Each row is a point. The points of each table are mixes of a few directions, plus a little noise. Count the directions of each table, and those that both share. Where both have some left over, give the other angles between the two spaces (their principal angles), to ten degrees, smallest first.

First (4 x 2):
[[-25 -42]
 [ 19  32]
 [-19 -31]
 [ 25  42]]
Second:
[[ 13  21]
 [ 38  64]
 [-16 -28]
 [-14 -24]
 [-20 -34]]
Directions: first 1, second 1, shared 1

First (6 x 3):
[[  4   9 -32]
 [  0 -10  12]
 [ -5  20  -8]
 [  1 -21  24]
 [ 21  -6 -78]
 [-23   8  83]]
Second (5 x 3):
[[-28  -7  -4]
 [ 31 -39 -52]
 [-35  36  50]
 [ 29 -15 -22]
 [  4  24  30]]
Directions: first 2, second 2, shared 1; angles 90

First:
[[-12  10  11 -28]
 [  6 -18  35  70]
 [-36  39 -20  11]
 [ 24  -8 -47 -71]
 [ 24 -30  25  35]
 [ -6   6  -4 -17]]
Second:
[[  4 -15  45 -20]
 [ -7  24 -67  30]
 [ -1  -1   9  -2]
 [ 19 -30  48 -31]
 [-31  17  41   3]
 [ 41 -44  27 -36]
 [-12  28 -56  31]
 [-11  23 -46  24]]
Directions: first 3, second 2, shared 2

First (6 x 6):
[[-36 -37 -18 -46  40   5]
 [ 31  17  46  54 -47  15]
 [-12  -2 -25 -26  22 -16]
 [-17 -22   4 -37  25 -38]
 [ 26  57 -53  32 -20  25]
 [  7 -14  46  23 -21   8]]
Second, 7 rows:
[[  0   2  -8 -18   2 -45]
 [ -9 -49  29  39 -59  78]
 [  1  21  -1 -23  48 -36]
 [  7  -3 -24  13 -48   1]
 [  1  13   7   8  28  31]
 [ 16  61 -46  -5  40 -10]
 [-16 -48  43 -12 -10 -19]]
Directions: first 3, second 3, shared 2; angles 70

First (9 x 9):
[[  9 -13 -13  24  48 -77 -21   4 -12]
 [-39 -34  32   1 -17  -6  24 -35 -13]
 [-26   9  74   2 -55 -43   6 -40  25]
 [ 11  19 -14 -27 -30  85  12  12  11]
 [-13 -20   1 -18 -18   2  18 -49   5]
 [ 16  30   2 -17 -31  34  -2   4  25]
 [  2  11  10  38  33 -16 -20  67 -22]
 [ 20  20 -23 -21 -15  51   2   8  13]
 [ 23 -22 -68  18  84 -32 -19  29 -32]]
Second (9 x 9):
[[ 17   4 -61  -2  57  67  18   4 -11]
 [ 27  -4 -40 -34  -8 -26 -10 -51  24]
 [ 13  53  20  26   6  50 -12  84   3]
 [ 46  39 -26 -25 -16  -3 -25   4  35]
 [-25 -24  36  -2 -43 -10  -2   9 -10]
 [-46  14  78  24 -16   3  37 -36  10]
 [ -5 -49 -22  -7 -10 -25 -20  24 -31]
 [-41  -4  47  40  29  -9  26  -4 -19]
 [ 14 -29 -35 -21   1 -44 -14 -33   1]]
Directions: first 4, second 5, shared 4

First, 8 rows:
[[-10  -3   2 -44 -22  36 -22 -46 -10  23  -9]
 [ -6  -1 -12  16   2   0  67  58  19 -24 -36]
 [  1  20 -35 -63 -13   8   3  11  32   2 -22]
 [-14 -14  58  91  31  -1 -37 -45 -60   9  53]
 [ 21 -15  15  35   7 -33 -17   0  -9  -4  27]
 [-24  49 -45 -26  23   5  39  59  41 -19 -28]
 [  4  -9   2 -55 -29  24 -41 -57  -8  27   1]
 [ 28 -27  15  45   1 -39   8  20  -4 -13  14]]
Second (9 x 11):
[[ 16 -25  19   7  21 -47   7 -32 -13 -15 -25]
 [  1  51 -34 -14  14  20  22  88  30   2  25]
 [  1  19 -31 -24 -19   6  24  44  28  -2  -8]
 [-48   3  11  51 -46  -4 -14 -70 -30   7  18]
 [ 14  13  14 -33  34  34  10  21 -13  19   1]
 [-15 -39   2   9 -32   4 -60 -68   2  -6  -5]
 [-33 -11   9  40   6 -39 -69 -95 -16 -14  10]
 [ 52 -16   8  -3  16  21  42  99  12   3   5]
 [ 13   6   1 -34   5   2  36  12  -3   6 -23]]
Directions: first 4, second 6, shared 3; angles 50
